Each wall is flat, endless, passes through zero and stands at right angles to its row. A trip goes straight from one point to another. List the walls that it crosses, first one first.
In the rows, zero is written as 128.

Walls:
(1): [ 91 103 165]
(2): [142 128 136]
(3): [104  82 112]
(4): [173 146 190]
(5): [151 149 145]
(6): [119  90 155]
Trips:
[123 144 159] to [125 138 124] => 6, 2, 1, 4
[128  90 153] to [130 177  70] => 4, 2, 1, 6, 3, 5
[  7 191 115] to [100 152 128] => 3
[122  93 192] to [114 141 125] => 2, 5, 3, 4, 6

Walls:
(1): [136 110  97  85 119 159 124  65 128]
(2): [131 148 147 163 110 173 108 100 115]
(3): [180 174 132 110 157 160 219 108 193]
(4): [121  85 113 100 179 119 162 130 134]
(5): [140 147 100 162 103  77 151 112  59]
(6): [141 117 130  87 113 137 249 101  85]
(7): [159 114 158  91 148  82 171 145 109]
Trips:
[ 84 207 145 160  96  80 189 139 129] to [ 96 109 146  42 161 145 159 119 119] => 4, 5, 1
[101 126  97 104 133  98 193 161 101] to [114 169 183 100 168 127 174 174 122] => 5

Walls:
(1): [ 90 117 123 189 119 160 156 136 121 154 173 170 197 193  88 134 133 149
  64 106]
(2): [129 170 101 101 111  81 102 105  79 155 133 165 160  68 143 127 130 117
 142  91]
(3): [133 139  95 126 149 222  74 109  96 113  95 146 195 151 138 143 153  84
  98  92]
(4): [189 129 108 155 156 168 125 103 122 140 131 124 144 107 114 155 138  87
 166 137]
Trips:
[111 114 190  43 130 110 185 138  77  99  95  90 185 108 230 122 207  77
 148  88] to [ 93  91 139 119 144 133 104 165 181 113 165 151  69  75 140 143  81 161
 165 151] => 3, 2
[155  91 123  91 200 181 157 172 127 109  72  66 162 175  74 120 157 113
 118  64] to [ 93 143  47 157 164 122 175 102  64 159 131  89 117 123 146  93 141 107
  68  37] => 2, 4
[ 99 203  89 104 130 116 108 125  51  89 130 127 140 144  98  86 149 186
 170 125] to [ 82  82 136 149 126  88  99 123 155 126 139 101 214  99 155 113 145 129
 107 150] => 1
[126 114  70 137 142  71  61 102 163 157 160 116  97 149  95 109 179 156
  34 124] to [131  88  75 103  82 133 164 131  60 113 160 137 157 171 181 154  91 102
 125  98] => 3
[ 99 113  69 184 111 114 106  81 169 151 126 144 201  56 104 135  83 120
 187  44] to [ 91 206  98 116  90 128 152 143 105 120  87 122 138 139 168 166 122 137
  86 128] => 4
[165  58  94  76 101 209 145 149 141 149 103 117  60 164 188  96 120  94
 131 152] to [133 132 102 108  97  75 104 102 119 138 157  98 145 116 171 138 119 212
 107 187] => 4, 3, 2
[158  84 133 101 124 113  75 167  90 106 161 118 185  96 129 184 122 135
 148  96] to [118 103 136 120 141 197 109 144 150 134 179  68 126  91  78 217 148 152
 120  96] => 1, 2
[113 131  71 169 111 142  91 109  95 139 117  82 119 154 132 107 152 121
 151 109] to [ 74  79 126  91 207 153 127 164 161 163 184 138  83 141 148 112 162 154
 143 103] => 2, 4, 3
[212 119 114 146  93 156 117  79 110 151 134 127 114 157  65 132  49 125
 121 112] to [177 218  96 152 136 146  90 132 110 154 158 176  99 132 115 139 129 113
  83 139] => 2

Walls:
(1): [112 196 148 163 140 193 195 122 112  86 120 109 146 101 153 112  97 107
  97  52 170 111 117  76 166 170  97 175 100 154  47 130 156 117 137 116
 101 183 111 132  87 134 120  80 234 101 148 120]
(2): [156 113  86 115 111  86 166 161 168 118 161 145 138 128  94 150 137 121
 114 134 176  78 132  86 122 140  97 134 148 126 140  92 170 141 123 114
 154  65 119 106 175 249 130 118  73 133 163 161]
(3): [128 127 104 150 179 104 161 135 144  49  91 133  93 115 170 149 149 110
  87 112 115 135  86  90 112 122 159 143  72  91 154 123 122 171 128 158
 180  98 111 117 164 137 113  85 102 129 135 150]
(4): [ 49  96 102 117 108 129 137  82 117  89 139 200 133  66 124  75  81  72
 154 109 136 101 121 113 116 100 139 131 112  83 184 123 125 143  72 173
  99 178 136 134  90 120 126 103 140  85 193 154]
Trips:
[ 91  63 148 119  91 131  80 134 117 142 183 101  87 130  99 134  92 133
 161  91 133 213 148 151 108 100 144 121  87 107 157 139  83  79 126 159
 168 106  83 132 150  54  84 155 134 127 132 109] to [172 151  98 117 183 135 232 122 194 147  99 114 138 169 133 165 123  96
 173 154 128 147 113 199  62 155 143 127  78  68 107 117  92 140 109 140
 103  94  90 186 109 180  90 122  80 106 150 123] => 3, 4, 2
[108 119 156 109  69 133 136 112 117  69 204  76 127 191 124 167 108  72
 150 106 179 141  69  51 140 191 145 148 123  83 132 123 127 132 113 161
 167 158 123 100 132 135 141 177 135 130  97  99] to [155 116 110  91 143  61 146 157 132 112  56 115 139 101  87 147 135 142
 101 177 105  98  92 133 148  99 131 111 142  66 136 186 131 131 145 187
  86 122 181 123 121 165 174  64 139 120 145 125] => 1
[108 182 161 142 100 127 190 141 143 151 103  89 157  87  75  90 167 148
 137 121 104 127 160 148 150 139 150 136 130 123 128 134  96 113 115 138
 111  24 129 114 157 138  96 192 145 134 106  84] to [125 102 157  83 125  69  87 136 225  97 110 118 168 146  79 143 160 164
 136 151 105  36 141 120 125 120  55  87 171 132  99 134  45 107  90 135
  74 159 170 128 134  89 165  99 127 127 167  83] => 4
[129 102  88  31 132 101 109 141  98 120 134  69 154  95 200  89  49 117
 148 145 143 162 100  77  95 199 126  88 142 199 139 131 120 125 183 139
 168 171 185 112  66  92 123 186 130 107 120 132] to [116 168 160 141  88 125 108 131 104  72  96  83 133 102 131 106 130 130
 164 134 134 159 165  86 188 167 108 199  92 108 146 210 182 115 136 212
 177 130 206 153  80 192 112 146 117  90 105 121] => 3
[187 149  74  53  68 143 172 146 123 140 162 165 200 144 101 131 117  91
 118 199 118  88 151 121  64 142 112 112 189  99 128 131  96 119  74 164
 126  99  99 120  75  99 128 148 154 223 139 121] to [149  60 119 165  70 150 152 106 135  96 103 132 127  94 140 161 138 135
 158 185 192  91 136 126 112 119 137 154 139 148 173  72 138 145 125  47
  96  26 103 137 106 115 164  65  53 147 126  84] => 4, 3

Walls:
(1): [154 113 121 139  86  80 113 122 127 100 154 116  47 176  93  70 128 163
 142 129 122 130  85 119 144 125  93  98  73 231 180 109 156 136 109  80
 116 110  72  64 152  73 156 125 110  38  93  85]
(2): [112 159  82 116  65 186 173 119 134 176  88 200 130 108 112 124 134 129
  68 109 108  96 178 155 107 131  76 145 105  97 151 127 136 172 171 143
  98 170 142 148  79 137 184 162 129 121 164 154]
(3): [128 177  94  87 105 103 119 102 133  83  91 108 156 168  91 167  52 132
 163 154  81  98 127 165 126 156 150 195 115  60 150  83 152  94 151 160
 110 102  96  87 117 150 106  97 188 179 153 213]
(4): [ 97  79  89  97 124 124 110  83 123 137  92  95 150 125  69 102  94 186
  96  88 192 171 100  67 111 109 137  81 119 105 155 111 195 106 126 118
  75 184 135 143 107 177 106  93 139 188  91 141]
(5): [ 84 110 172  81 136 121 158 130  81 100 107 172 180 105 131 137 126 127
  92 188 105  69 171 192 125 148 179 121 120 136 115 133 144 157 147 135
 127 118 160 183 171 151 134 163 131  34 184  92]
(6): [128  85  90 123 138 180 106 165 101 144 101 110 156  71  69 110 101 146
 159  90 163 113 138 134  57 131  96 113 173 116 162 126 118 119 101 176
 110  68 107 126 110  44 156  70 173 158  83 158]
(7): [135 145 109 105  80  53 128  72 112  85 111  80 118 141  64 102 146 116
  84 106 117 143 102  78 130  92 131 123 138 121 130 176 157 154  97 100
  92 148 141 129 145  83 159 116 169 152 131 132]
Trips:
[178 180 164 114 117 101 133 100  97 139  93 146 136 110 162 192  70 142
 157 145 114 138 148 116 191 120 146  59 113  64 122 110 140 118 129 133
 150 110 122 101 137  82 171 142 117  94 141 146] to [104  89 199 111 140  96 133 156  84  72 152 139 137  80 141 132 111  94
 130 153 149  78 202 122 134 120 110 111  91  86 129 152  72  97 124 103
 129 113  85 181 174 115 203 141  60 146 123 140] => 3, 6
[136 149 117 109 125 112  97 104  77  69 135 128 165 166 134 125 179 174
 144 120  91 138  73 153  97  80  68 156  94 138 146  57  67 173  59 141
 190  98 157 155 170  68 119 104 116 159 131 118] to [116 123 182  89 139 147 185 165  97 108 152 129 100 134 122 143 107  65
 162 136 185 201 120 156 170 170 124 207 151 106 111  60  43 157 141 181
 184 203 179 161  34 129  49  78 183 128 109 149] => 1, 7, 6
[143 125 155 114 101 116 115  70 156  81 114 151 190 109 179 113 111 150
  97 144 134 152 180 166 123 143  50  99  86  93  72  72 145 102 155 155
  85 159 102 129 138 144 100 134 152 116 121 121] to [ 61  89 168 221  96 105 123 154 152 217 149 142 186 166  85 133 132 133
  70 136 216 128 184 146 127 154 141 121 147  81 178  79  86  88 119 108
 155 112  75  97  99 139 116 130 172 152  71 149] => 6, 5
[ 97  63  96 133 118 130 140 125 138 174 127 104 140 140 132 148 120 132
 180 162 107 110 125 109 117 147 128 197  89 118 157  95 119 189 124 132
 133  96 153 113  99  72 145 118  69 134 144 122] to [128  82  97 192 167 159 118 132 145 115 181 168 101  56 198  77  79 123
 136 127 139 143 169 144 115 101 128 101 169 160 164 160 172  60 163 197
 122 153 199 120 119 177  89 166 101  79 136 148] => 3, 5, 1, 6, 4

Walls:
(1): [126 170 174  96  73  89  25 145 120 143 147  75  71  44  97 122 145 114
  82 147 169 124 108 127 111 164  73  82 120 149 192  72 125 188 115  94
  54 174 111 129  78 153  29 137 134 118 139 177]
(2): [160  85 145 186 194  95 113  89 106 169 133 163  84 136 101 186 192 165
 143 120  83 106 109  74  91  60 180 111 124 143 158 163 163 160  73 122
 112 129 140  99 138 137 123  83 168  99 171 150]
(3): [157 113 175 128 175 131 148 145 114 160  80 143 123 123  86 163 162 110
 141  64  61 139 124 161 122  99 159  80  38  98 126 160 172 150 111 156
 151 115  77 197  86 140 111  95  78  87 144 151]
(4): [ 84 152  86 140 214 125 111 129  78 147 103  88 107 188 141 108 108  89
 156 202 151  90 109 162 140 170 191 161  84 109 119 203 113 149 130 173
 114 123 133 138  52 183 108 125 102 231 143 114]
(5): [100 135 144 158 133  94 129  87  90 100 140 125 177 131 124 170  75 139
 126 148 171 196  70 160 129 131 111  62 114  92 171 115 184 103  75 161
 150 170 179 127  45 171 132 109 159 136  93 102]
(6): [140 109 161 127 136 138 116 132 174 107 111 151 175  92 118 180 126 104
 113 142 139 114 161  70 102 178  93 120 157  91 120  77  82 131 148 183
  85 162 124 167 115 204 118 184 122 166 171  93]
(7): [ 99  83 178 130 161 106  73 171 109 119 175 149  71 140 168  88 113  93
  70 163  92  59 197 146  92  91 123 137  88 161 129 143 195 165 129  95
 123  95 105 110 113 169 130 163 139 119  91 156]
Trips:
[160 170 170 114 153 128 146  80 132 141  95 165  92 199  95  91 115 112
 141 117 106 138 125 159 110 206 123 110  85 178 164 162 155 214 121 172
 106 192 149  75 140 115  66 144 187 184 107 100] to [148  97  76 206 127  73 117  64 164 138  91 121 158 149 184 167 181 118
 145 110  82 134 190 196 131 125  61  98 110  30 110 104  96 147 134  55
 102 120 157 106 187  74 121  68  73 121 155 120] => 7, 5, 1, 4
[122 145  83 149 142 227 119 160 166 122 164  98 125 145 130 105 149  50
  77 153 127  37 187 187 121 181 156  94 160 151  98 118 109 101 152 166
  72 120 131 157 118 158  86 133 140  99 108  93] to [144 147 123 112 116 138 126 121  35 155  95 129 162  82 143 177 166 127
 124 127  93 101 160 151 112 122 128 106 130 117 139 155 142  77 133 155
 172 123 136 126 137 135  62 116 107 178 179  44] => 3, 1, 7, 5, 2
[156  86  99 203 113 159 194  70  71 148 168 160 133 113  83 142 102 112
 108 115 117  71  89 197 156 172 122 156 126  62 104  61  91  85  72  71
  91 185  92  78 169  94 176 133  99 133  98 101] to [118 168 143 136 146 167 145 121 116 153 105 115 106 105 104 142 147 112
 131 126 149  79 178 156 159 162 207 178  95 102 175 124  77 149 131  69
 167 151 136 163 144 143  72 122 101 154 141 126] => 5, 4, 3, 1, 6
[113  69 166 131 186 152 116 148 117 145 149 106  97 108 174  89 177 173
 133 134 163 146  76 105  94 207 148 149 135 129 114 186 111 125 116  89
 124 148 153 174 125 138 160 127 165 113 139 132] to [128 116  67 150 186  96 140 151  51  45 167 130 169 105 178 109 147 165
 148 101 166  82 171 114  92 124 164  99 110 102  84 129 136 116 193 122
 173 135  94 116  75 143 148 115 100 104 181 174] => 1, 3
[146  86 216 118 113 111 128 170  88 131 172 158 111 189 144  53 111 118
 162 125  56  97 167  96 161 152 131  92 118  94 105  98  77 168  85  90
 131 138 145  97 128 133 210 117  75 212  81  79] to [131  53 137 164  89 150 143  89 196 149 142 115 207  77 169  72 145  80
 148 139  74 113 135  97 112 103 132 125 157 128  64 155  69 106 152 119
  79 151 133 215 117  46 145 107  69 129 103 152] => 4, 7, 3
[161 151 200 112 130 168 137 122 154  57 157 191 142 118  83  94 169 185
 125 131 168 138 130 166 103 129 129 142 146 137 197 103 206 130 103 167
 146 101 132 169 135 167 142 100 127 119 139 137] to [123 145 127 121 143  98 112 113 132 143 103 197 175 103  96 139 151 156
 159 137 157 174 125 103 130 138  91  93 123 117 161  70  99 194 184 130
 165 105 174  66 193 111 109 101 159 131 140 136] => 7, 3
[ 62 216 178  82  92 152 130 112 131 125 152 127 173 162  79  67 183 117
  50 117 149 150 136 112 141 180 172 119 112 109  87  32 199 125 129 117
 153  79 131 145 118 135  97 113 110 138  97 140] to [100 170 123  79 168 130 136 124 133 108 134  56 163 219  52 150 165 115
  96 134 175  97 101  71 141 121 122 119 120 164 121 168 137 115 148  79
 159  96 112  81 179 198 155 152 111 149  91 168] => 3, 4, 5, 1

Walls:
(1): [118  96 117 145  76 109 121  89 169 132  48 147  32 173 174 135 151 146
 160 146 103 172  68 141 107 119 156 136 197 105  85 108 195 148 142 145
 162 105 134 189  61 148 132 105 143 121 112 124]
(2): [146 128  72 118 130 127 149  75 157 123  86 106 120 100 100  97 100 133
 129 140 134 112 125 146 152 125 117 106  97  75 111 125 104 137 108 109
 139 135  83  98  73 159 172 125 162 134 145 148]
(3): [ 96 134 142 136  73 130  67 117 148 118 160 103 151  86 103 149 134 152
 120 104 174 114 130 102 120 178 160 127  87  85 128 157 136 144 168  84
  92 164 108 134  90 185   7 118 172 139  83 157]
(4): [113 194  79 159 177 117 107 103 113 150 111 186 169 102 143 181 145  70
 164  95 170 129 135 163 117 175 115  99 151 153  77 100 109 141  81 119
 108 108  83 119  95 124 226 106 147 143 161  98]
(5): [141 120 150 157 166 153 133 114  62 125 126 120 102  86 147 106 110 112
 126 131 133 164 147 177 104 150  70  81 147 124 162 113  99 111 164  67
 119 130 159 137 166  88 156  85 179  44 154  60]
(6): [141 123 134 136 141 156 154 136 130  95 134 126 111 143 147 124  85  50
 132 131 126 174  93 125 163 146  86 134 158  81 133  95 150 130 145 131
  61 100 123 110  90 147 147 165 188 140 151  88]
(7): [196  59 119 120  87 169 133 162 116 179 128 177  81 130  80 132 124 139
 150 135 123 139 159  84 133  86  49 124  99 124 136 119 171 186  95 210
 121 115 107  95 180  70 146 140  82 110  87 170]
(8): [142 154 126 104 132 171 144 166 114 114 147 105 178 118 140 145 140  85
 103  85 134 109  64 123 115  84 155 104  66 118 221 193 174  81 156 143
 102 189 152 186 108 176 143 113 146 108 124 192]
(9): [ 68  88  56 106  44 171 120 183 174 127 137  98 101 142  85 105 177 123
 125 161 114  85 140 168  77 148 155  95 127 115 114  57 136 143 144 194
 142 132 148 152 147 155 107 103  94 173 192 147]
(10): [ 99 158 166  87  80 117 144  72 129 160 122 141 165 127 114  96 145  74
 167 153 102 110 130 134 168 103 126 151  91 142  94  32 128 113 128 138
 130 162 119 131  88 140  85 123 151 103 119 168]
Trips:
[ 90 162 110  89 109 133 125  94 181 142 150  60 121 134 155 109 124  89
 166  87 113 139 126 150 120 102 150 110 100 111 188 161  92 156 169 143
 124 141 124 152 112 187  71  90 221  79  72 109] to [110 151 127 128 143 126  81 184 161 112 172 124 105 132 147 105 151  87
 103 127 110 130 101 162 145 149 157 119 133 116 101 113 196 154 114 172
 144 103 135 144 118 122 128 111 172 127 146  91] => 2, 4, 5, 10, 3
[144 123  95 151 134 178 112 145  45 146 139 101  91  92  75 117 161 157
 111 167 181 110 152 143  96 110 113 146 178 177 143 123 206 110 194 161
 144 136  93 118 120 193 130 125  96  71 110 143] to [129 149  69 121 129 126 103 120 111  90  91 144 135 123  78  82  88 160
 174 142 118 101 184 149 183 213 130 125 139  92 128 189 116 143 178  72
 140 153 143 107 165 138  69 141 146 116  67 166] => 1, 2, 8, 9, 7
[126 150  93  76 122 122 154  27 136 157  81 198 140 165 110 115 122 100
 169 181 166 164  77 119 100 101  98 109  61 154 138  95 110 191  74 128
 160  95 160  64 109 152  96 125 138 114 112 115] to [ 84 124 142  90 110 109 118 118 102  53 180 120 214 112 156 160  39 163
 175 142  99 146 105 171  94 176 106 103 179 115  98  53 112 134  84 124
 112 131 107 101 126 101 102 120 111 106 158 100] => 5, 7, 1, 9, 2, 3
[ 69 149 115  99 103 118 160 143 111 132 137 116 115 137 136 127 141  61
 163  79 175  97 123 102 107 103  90  91 115 138  84  65  69 159 124 116
 142 190 177 151 138 125 175 138  91 105 152 122] to [193 164 166 159 113  86  33  93  46  96 108 119 157  93 113 145 129 129
 180 155 121  99 121  18 151 193 121 111  66 131 116 114  59  70 138 107
 145 126 177  88 128  84 147 168  76  89 134  62] => 8, 9, 3
[142 167 215 118 110  78 155 139 219  48 133 111 130  95 104 158 138 134
 151 161 131 124 142 119 120 107 183 169 155  67  90 164 176  96 116 139
 131 158 138 154 128 122 149 104  57  95 155 153] to [116  99 114 163  99 143 113 154 177 119  84 178 102 148 169 134  87 125
 132  83 110  91 173 100  95 106  39  56 187 152  98 177 169 145 133 157
 144 133 157 124 132  99 148  95 114 165 110 154] => 10, 3, 7, 8, 4
[108 135 122 113  72 149 129  83 120 184 125 151 126 142 128 156 104 116
  79 183  77  81 137 109 147 142 101 136 130 149 151 109 169  86 147 105
 167 162 144  98 141 105 162 112 124 116 103  97] to [105 112 166 120 108 117 104 142  51  62 147  92 156 123 158 135 106 117
  77 107 128  96 146 161  87 190  86 143 127 163 116 143  92 132 145  57
 126  47  87  92 137 157  94  81 107 155 118 130] => 1, 9, 7, 3, 10, 4
[122 210 158 170 151 142  89 177 175  74 130 148 149 104 140  94 164 154
 164 120 229 169  75 150  97 119 157 117  91 164 130 124 158 107  98 210
 162  78 138  92 111 174 236  78 162 107 175  96] to [ 78 116 164 118 117 101 180 133 236  80 184 203  65 125 159  91 114 132
 142 158 188  73 123 206 134  85  87 192  62 155 143 111 118 117  89  77
  31 129 172 147 157  99 104 100 108 162 212 164] => 1, 5, 2, 10, 4, 8
